Each point is reached from the start by the listed moves, each made once or not at all, plus a little noise. Is the number of moves made odd or even? Then give how often each move was made.

Moves:
(1): [24.2  2.4 12.7 12.7]
(2): [ 21.0  -7.9  13.5 -12.6]
(3): [ 2.4 -0.3 25.4  3.2]
Start: [ 2.5 -0.6  8.3  2.7]
Points:
[4.2 0.4 7.9 2.2] => even (0, 0, 0)
[46.5 -6.4 33.9  2.7] => even (1, 1, 0)
[ 4.8 -0.1 32.8  6.2] => odd (0, 0, 1)
[28.3  1.4 46.6 18.5] => even (1, 0, 1)

Moves:
(1): [  4.5 -19.5  -7.9 -10.3  -0.5  13.5 -15.7  -1.3   5.1  -7.1   2.2   2.2
  -1.0]
(2): [  3.1  17.0  -1.6 -12.3  13.0   3.1   4.0  -2.7  12.2 -17.8  -7.9  19.8
  22.0]
(3): [  6.6 -10.3   1.5   1.5   5.9  12.5  10.8   8.3  -8.1   4.8  -0.6   5.8
   0.4]
(4): [ -4.1   0.9 -17.0  -2.2 -14.7 -14.2  -2.3   7.5   7.4  10.0 -10.9   2.5
 -23.8]
(5): [ -7.9  -5.8 -18.3  -8.1  17.1   2.8  -2.8  29.5   8.6 -11.2   7.0  -7.7
   3.2]
(6): [  3.5  29.7 -15.9 -13.1  24.2  31.6  24.2  10.3 -17.7   8.4 -13.0 -29.4
 -14.5]
(7): [ 17.3  -3.7 -10.0  -3.1  -6.8   3.4   0.3   4.4 -24.4  14.3  12.5 -12.0
   4.0]
(8): [-5.9  2.4 18.8 -5.5 -1.9 -4.3 -9.1 10.7 -9.2 -9.8 10.4 20.9 -4.3]
(9): [ 18.7  -3.9   7.5  -2.0  -3.4  -0.4 -15.9  27.9  13.6   7.5  -0.2  -6.0
   1.9]
(10): [ -6.5  -1.2   2.2   2.6  10.3   1.3  -8.4  -2.2 -22.3   3.2  -5.1   4.6
   6.7]
(11): [  3.4   4.5  -1.7  11.7 -10.2  13.2  -1.7  10.4   1.8 -15.7  -4.0   7.8
  13.2]
Start: [ -2.9  -5.5   5.1   8.2 -20.5   3.0  -5.6 -14.3  -5.3 -10.6  -9.0  20.1
 -21.3]
Points:
[ 18.6  13.1 -49.5 -37.4  25.7  58.3   4.9  25.0 -21.9 -24.0  -8.0  -5.7
  -7.4] => odd (1, 1, 0, 0, 1, 1, 1, 0, 0, 0, 0)
[ 17.4   5.8 -45.4 -24.6  22.6  66.5 -14.2  72.5  -6.2 -27.8 -41.1  19.7
 -13.5] => odd (1, 1, 1, 1, 1, 1, 0, 0, 1, 1, 1)
[ 17.7  12.4 -30.6 -25.8  -5.7  24.1 -12.7  73.8 -26.3   8.3  -3.1 -12.0
 -55.9] => even (0, 0, 0, 1, 1, 1, 1, 1, 1, 0, 0)
[ 11.3  15.0  -6.0  -4.1 -40.3   3.9 -14.8  17.1 -18.0 -29.6  -8.7  58.7
  -9.4] => odd (0, 1, 0, 1, 0, 0, 1, 1, 0, 0, 1)

Moves:
(1): [ -7.5  -5.8   3.7  -6.1 -11.9   5.1   2.1 -17.4  -2.7 -17.4   4.7   4.2
 -12.9 -25.3   7.4   9.2   6.6   7.0 -16.9  21.8  -4.4 -11.2]
(2): [-10.4  -8.5  -8.3  11.4 -21.4   4.8   1.0 -19.9  14.4 -18.9   9.1   4.6
 -14.3  15.0  12.5  -5.5  -6.5   0.8 -10.0   4.6  -0.3   5.0]
(3): [ 15.6  14.8  14.3  -8.3   6.9   6.6  12.0  -6.4 -11.5  -1.0  -0.8  11.7
   8.6 -13.2   0.8   1.4  -3.3 -11.0 -16.3  -1.8   7.5  -6.4]
(4): [ 5.0  5.2  2.7 13.2 -6.9 -1.2 16.7 -6.6  6.2  0.7  9.0  7.8  0.6  4.2
 -0.5  7.2 -0.9  6.9  3.0 14.4  4.9 -0.2]
(5): [ -5.2   6.6  -2.8   0.4   3.7  -0.6   7.6   7.2   4.5  -6.6   4.0 -13.7
  -7.2   6.2  -9.4 -18.6  -0.7   3.2   4.3  14.4   6.3  11.8]
(6): [-14.3  -2.2  -4.8   3.0   5.7  -4.3   0.4   5.1  -2.4  10.0  14.0   2.2
   3.3  -6.2   0.7  12.5   0.6 -14.3  -6.3 -11.8   6.3  -8.3]
(7): [  5.6  -5.9  16.5 -10.0  -5.5  -4.2 -12.5 -14.4   2.2  -3.4  -9.0  14.5
 -14.2 -28.9   9.8 -14.3  12.1  -2.3   7.6  -0.1   8.7  -6.7]
(8): [ -4.0 -14.2  -1.6  -7.8  -4.7  -0.5   1.2  -1.8   3.0  -7.4  -2.3  13.4
  -3.4 -15.5 -15.4   3.9 -12.8  10.3  15.0  12.4  12.2   2.3]
(9): [  5.7   0.3   4.3  -1.7  -0.2   6.6   5.5  -4.1  -2.6  -6.7 -12.3  22.1
  -2.1   3.0  -2.0  -9.2  -9.8  -5.8 -10.8   6.6   0.2 -16.0]
(10): [ -7.5  -6.3  -8.4   0.4  -5.0  -2.7 -16.7  18.1 -10.7  13.7   9.9  -9.4
   6.9  13.2  -4.0   1.6 -11.6  -1.2  11.8   6.2  -0.7  19.2]
(11): [  4.5  -4.5   3.8  -2.9   9.4  -4.2  -7.0   0.6   0.6   6.1   3.5   1.8
  -4.7   6.0  -5.3   5.7  -8.2   3.7  -3.9   8.2 -17.9   6.3]
(12): [ -3.5  -0.7  10.9   3.5  -0.7   0.9   2.4   6.1   0.9  -1.3 -15.3  18.4
  -0.1   9.4 -32.2   5.7  -4.8 -14.4  -6.4 -12.0 -10.7  -0.4]
(13): [  7.6   2.8  -1.7  -2.3   4.1  15.2  -4.3  -6.0   6.0 -14.5  12.1  -2.8
   1.7  -5.2   0.7 -12.2  10.2   4.2 -21.0   6.0   4.1  -1.7]
(14): [-12.2  -7.7   7.6  -3.7  12.0   8.5  20.6   0.4  -2.1   1.3   5.8   5.3
  10.0  -1.1  -8.2  13.5   7.9   8.1  -3.2   2.3   9.7  -5.9]
(15): [ -9.8  -2.3  -5.6  15.0   2.2 -18.8  -3.0   8.5  -9.5 -16.5  10.8 -10.3
   6.3  -5.0  25.8   0.6  -2.3 -16.1 -12.5  11.4  -5.5  12.7]
(16): [ -3.0  -2.8   3.5 -10.7  -3.6   4.8  -6.6  19.6   2.7   6.7  -8.8  -0.3
   2.9   4.5  -6.9   4.7  -4.9  -4.8   2.8 -13.6  10.5  -4.3]
(17): [ -5.5  -5.3   2.9   7.3  -7.7  -2.3 -13.9  -4.8  -3.1  -7.8   6.1  -7.2
  -6.1   6.6  11.9   2.5  -6.0  -3.4   3.3  -7.2  -3.9  -8.4]
(18): [ -1.3  -3.7   4.6  -1.4   1.3 -14.2  -7.1  -9.9   1.2   2.1   6.3  -3.1
  -2.3  16.7  -8.4   3.5  10.8   7.0 -14.2 -10.8 -11.1  -3.7]
(19): [ -5.3  -0.4  -6.6   9.3   1.1  -3.0 -16.0   2.3  -6.3   0.5  12.4  -3.8
  -8.8  -3.6  10.7   2.0  -7.0   9.6  -6.9   2.9   1.8  10.3]
(20): [ -2.7  14.8  -3.8   7.3 -18.9   8.8  15.2   9.2   7.9   3.7  -0.2 -16.5
  17.8  -1.5  10.4 -17.2  -5.1   2.9   4.1 -12.7   2.3  -0.3]
Start: [ -0.2  -1.3   0.5  -1.1 -16.6  -2.6  -7.3  -1.4  -4.2 -11.4   1.9 -11.9
   0.4  -1.9  10.1   8.7  -3.2   7.7  -4.6 -16.7 -14.3  -8.8]
Points:
[-16.1  -7.7  28.9 -19.1 -18.6  12.2   8.2  13.2   1.1   6.0  -4.9  18.5
  13.9 -25.2  10.3   5.2 -10.9  -7.9 -14.7 -39.4   6.0 -45.1] => odd (0, 0, 0, 0, 0, 1, 1, 0, 1, 0, 1, 0, 0, 1, 0, 1, 0, 0, 0, 1)
[-51.6 -17.2  -9.8  27.0 -27.1  -9.3 -15.7   2.0 -14.0 -47.7  94.9 -38.8
   8.3   9.7  33.4   2.1 -37.2  10.1 -61.4   5.9  -3.0  21.8] => even (0, 1, 1, 0, 1, 1, 0, 1, 0, 1, 1, 0, 1, 1, 1, 0, 1, 1, 1, 1)
[-44.2 -32.3  11.4   6.0  -7.2  -7.4 -30.4  30.6  -3.1  -8.1  59.6  -3.5
  -5.4  32.1 -58.4  42.7 -30.8  22.3 -24.9  -5.8  -2.7   9.3] => odd (0, 0, 0, 1, 1, 1, 0, 1, 0, 1, 1, 1, 1, 1, 0, 1, 1, 1, 1, 0)

Moves:
(1): [ -6.8   7.0   3.3 -10.8   3.1  -2.3   2.2  -9.3  23.7   6.2  16.0  12.3
   5.2   8.9  -5.0   7.9  11.3   1.3  -8.2  -4.6   3.8   7.8   9.9  19.7]
(2): [ -2.8 -27.4  -5.9  -0.1  18.5   1.6  -1.1 -12.2   2.7  -4.5  -8.9 -10.4
  15.3  -8.9  -2.7  -9.4  -5.5  -8.8   3.8  -1.5   3.7   0.1  -9.1 -17.4]
(3): [  3.5   1.3  -1.5   8.8   0.6  -1.2  -1.2 -14.3  -2.2   1.2   8.8  -6.5
  -4.5   3.2  -2.5  10.7  -5.7  13.2   3.9   5.4  -2.0  -2.4  12.5  -8.2]
(4): [-2.8 17.0 12.1  5.6 -1.7  3.2 12.6 -3.9  1.4  4.3  3.8  2.5 -6.5 -5.6
  8.2  7.0 -3.7 -7.0  4.1 -6.0 11.6  2.2  1.3 -1.0]
(5): [  0.8   2.0   5.6  13.6  -5.4  13.2  -4.3 -13.7  14.0   7.1   1.4   1.9
   1.4  -3.9  -4.9   8.3   4.5  -6.0   0.7   1.1  -2.6   4.9   8.1   4.5]
(6): [ -7.7   0.5  -3.8  -1.8 -10.1  16.9  -7.6 -14.1  -2.5  -0.9  -0.3  -2.1
  -4.7  -4.8  14.6  11.3   3.1   9.8   6.5  -6.8  -1.4  11.7  20.8   1.7]
(7): [ 11.7  -2.2   2.5   1.3   1.4  -2.0  -6.8  11.1  -6.5   2.0   0.8   7.0
 -11.2  -0.5   9.0  -2.1   3.3  13.6  -2.7   6.2   3.6   0.8  -3.9  -4.7]
(8): [  0.0  -6.8  -5.8  -1.2   0.5 -10.6   9.1   6.8 -21.4  -4.7  -5.1  24.6
  -3.1  -7.9   9.4 -24.2  12.6  -3.7  18.3  20.3  -1.9 -14.5 -13.9   4.0]
(9): [ -4.2  12.7  10.7  -4.5   7.4  -6.7  -2.8  -5.9  -1.8 -21.7 -12.5   2.0
   5.3   2.9  -5.7   6.0  -5.9 -21.4   4.0  -3.0  14.1   0.0 -22.2   8.5]
(10): [  5.2  -3.9 -11.3  -1.8  -8.8  11.0   4.2  -8.8   2.1  -5.4  13.3  -5.0
  -3.0   2.1  -9.9  -7.7   7.0  17.6 -18.4   7.9   0.2 -24.1  -0.9   7.9]
(11): [  1.5  -0.6 -26.5   0.2  -7.1  -6.3  -4.8   4.8  -1.4  -3.5   8.4  -3.9
 -10.8   1.9  -3.5   5.5   4.8   3.0  -3.7   1.4   9.1   2.6  13.2   8.6]
(12): [ -4.8 -22.0   8.9  -4.6  -8.6 -11.6  -4.4  -4.6  11.7 -18.9  15.8  -7.1
  28.5   5.8  14.0  15.9 -12.9 -13.8  -7.5   0.0   0.0  -9.2  -8.1  12.4]
(13): [ 10.4   9.2  -3.3  -2.0  -9.1   6.3   0.0 -15.4  11.7   1.3  24.5  -6.8
  -9.7  -0.4 -10.4  23.4  21.2   6.8  15.8 -26.9   0.9  -5.9   8.4   4.7]
(14): [ -5.1 -16.9  -6.5  23.7 -11.0   0.7 -10.2 -27.8   3.1  11.1  -2.3  11.2
  20.8   5.6   7.8   1.4   1.1 -26.1  -3.6 -18.6 -15.4   2.2   8.1 -19.7]
(15): [ 10.0   7.9  -0.9  -2.6  -0.9  -3.9   2.5   3.2  -6.3   4.3  -4.2   1.7
   6.8  -8.4  -4.4 -10.7  -6.6   6.5  -0.9   4.4   9.6   7.8  -4.4   3.2]
(16): [  2.6  -7.3  -2.3  -0.6 -14.9   8.5   4.6   0.8   9.3  -0.9  -2.6   8.5
 -14.5  -2.6  -5.1   3.9   3.9  16.4  -3.2  -6.3  -6.7   2.7  -8.4  -9.0]
(17): [ 36.2  17.9  15.8  -8.7   6.9   4.6   9.9   4.1   8.0 -23.0   8.3  -6.0
 -10.1  14.8 -19.4  24.8   0.4 -10.6   3.9  -8.7   4.1 -14.2  16.5  34.9]
(18): [ -5.2   7.2   7.5   3.0  -0.3  16.6  -2.9 -10.9  -7.0  10.3   4.0   5.8
  -8.2   3.3   1.1  -0.1  -4.6   1.0   8.5   2.5  12.5  18.9   1.7   4.1]
(19): [  1.8   2.4   4.5  -9.4   8.0   0.0   2.7  11.2  -9.0  10.4   7.0   4.2
  -7.1 -15.5   3.5   0.3  -2.9   5.4  -5.3   6.8  -2.2  -8.9   4.3   3.5]
(20): [ -3.4  -7.8  -4.5   7.5  -2.9  -9.8   5.7 -11.5  -4.8   4.7  -2.1  -9.1
  -2.5  -4.6   5.3  -0.7   0.9  10.0  -7.4   2.3  -9.2  -5.2  -1.3   2.5]
(21): [  7.4   9.3  16.3 -25.3 -14.0  -9.1  13.4   7.3  -9.7 -12.9  -4.0  -3.0
   4.7  -6.2  -1.0  -0.4   8.6 -14.5  -3.5   9.0   8.2   3.8  -5.5   2.1]
(22): [  1.8  -1.9  -1.3   8.3  -2.0  -9.6   6.5   6.7 -21.7 -14.9  11.4   1.2
  -3.8  -1.7 -21.9   5.4  16.7  28.3 -10.6   3.6  -0.4  -9.7   5.2   9.3]
(23): [ -1.2   7.6  -1.0  -3.4 -11.2   6.1   2.2  18.3 -13.9   7.8  -3.4   0.2
  -9.0  -0.5  -2.2  12.0  -3.8  14.0   7.8   3.8  23.0 -11.7   4.9   1.9]
(24): [ 0.1 13.1 -9.9 -0.9  1.6 18.2  3.9 -1.6  0.4  5.3 -0.2 -0.6 -1.1 -2.8
  7.0 14.2  6.5  3.5 -0.1  5.1  4.8 12.5 -8.6  1.1]
Start: [ -8.8  17.0  -8.5  15.5   7.3  -3.5 -24.9   3.4   1.3   3.9  -2.4  -1.0
   8.0  -8.4   7.5   2.5   0.9   9.6   9.0   1.1  -7.8  -5.4  -7.1  18.4]
Points:
[-14.5   2.5 -18.2   6.1 -48.1 -18.9  -3.0 -21.7 -25.9  -8.6  43.2  49.8
   4.3 -40.8  53.5  47.3  56.9  32.6 -17.6  16.0  -6.9  -7.3   4.6  45.1] => even (1, 0, 0, 1, 0, 1, 1, 1, 0, 0, 1, 1, 0, 1, 0, 1, 0, 0, 1, 1, 1, 1, 0, 1)
[ 17.4   5.4  -4.8   8.5 -37.5  34.6 -12.9 -72.0   5.1 -50.6  18.0 -10.4
  12.5  -6.0  25.2  69.5   8.7 -19.6 -12.3 -17.2  27.7  -1.6 -13.2  47.3] => odd (0, 1, 0, 1, 0, 1, 1, 0, 1, 1, 1, 1, 0, 1, 0, 1, 1, 1, 0, 1, 1, 0, 0, 1)
[ 49.9 -35.5  -1.8   2.7 -37.6  -4.9  -6.5 -24.5 -29.3 -68.9  20.8  19.1
  39.7 -21.0   0.5  14.4  34.0  26.4  -7.0  12.8  -5.1 -47.4 -11.9  42.2] => even (0, 1, 0, 0, 0, 1, 1, 1, 0, 1, 0, 1, 0, 1, 1, 1, 1, 0, 0, 0, 1, 1, 0, 0)
[ 53.4  85.4 -19.8  14.2 -11.1 -15.0  13.8  18.5 -58.5 -31.6  29.5  10.5
 -49.8 -20.0 -22.6  62.4  46.8  51.3  35.6   2.8  62.6 -42.3 -15.8  94.9] => even (0, 0, 0, 1, 0, 0, 1, 1, 1, 0, 1, 0, 1, 0, 1, 0, 1, 0, 0, 1, 0, 1, 1, 1)
[ 14.9  16.1  -6.5  44.4  -5.9  -3.9 -17.9 -37.5 -35.3 -24.4  16.7  18.9
   3.8  -0.5  -5.1  34.4  28.6  19.6  28.2  -1.2 -22.9 -32.0  42.0  40.9] => even (0, 0, 1, 0, 0, 1, 0, 1, 0, 0, 0, 0, 0, 1, 0, 0, 1, 0, 0, 0, 0, 1, 0, 0)
[ 45.9  25.3 -33.3   3.2  -9.5  16.6  15.4  -1.3 -41.5 -39.7  30.5  -6.7
 -14.3 -16.2 -43.8  41.6  50.4  44.7  10.9  47.9  38.0 -55.5  14.5  67.2] => odd (0, 1, 1, 0, 1, 0, 0, 1, 0, 1, 1, 0, 0, 0, 0, 0, 1, 0, 0, 0, 1, 1, 1, 1)
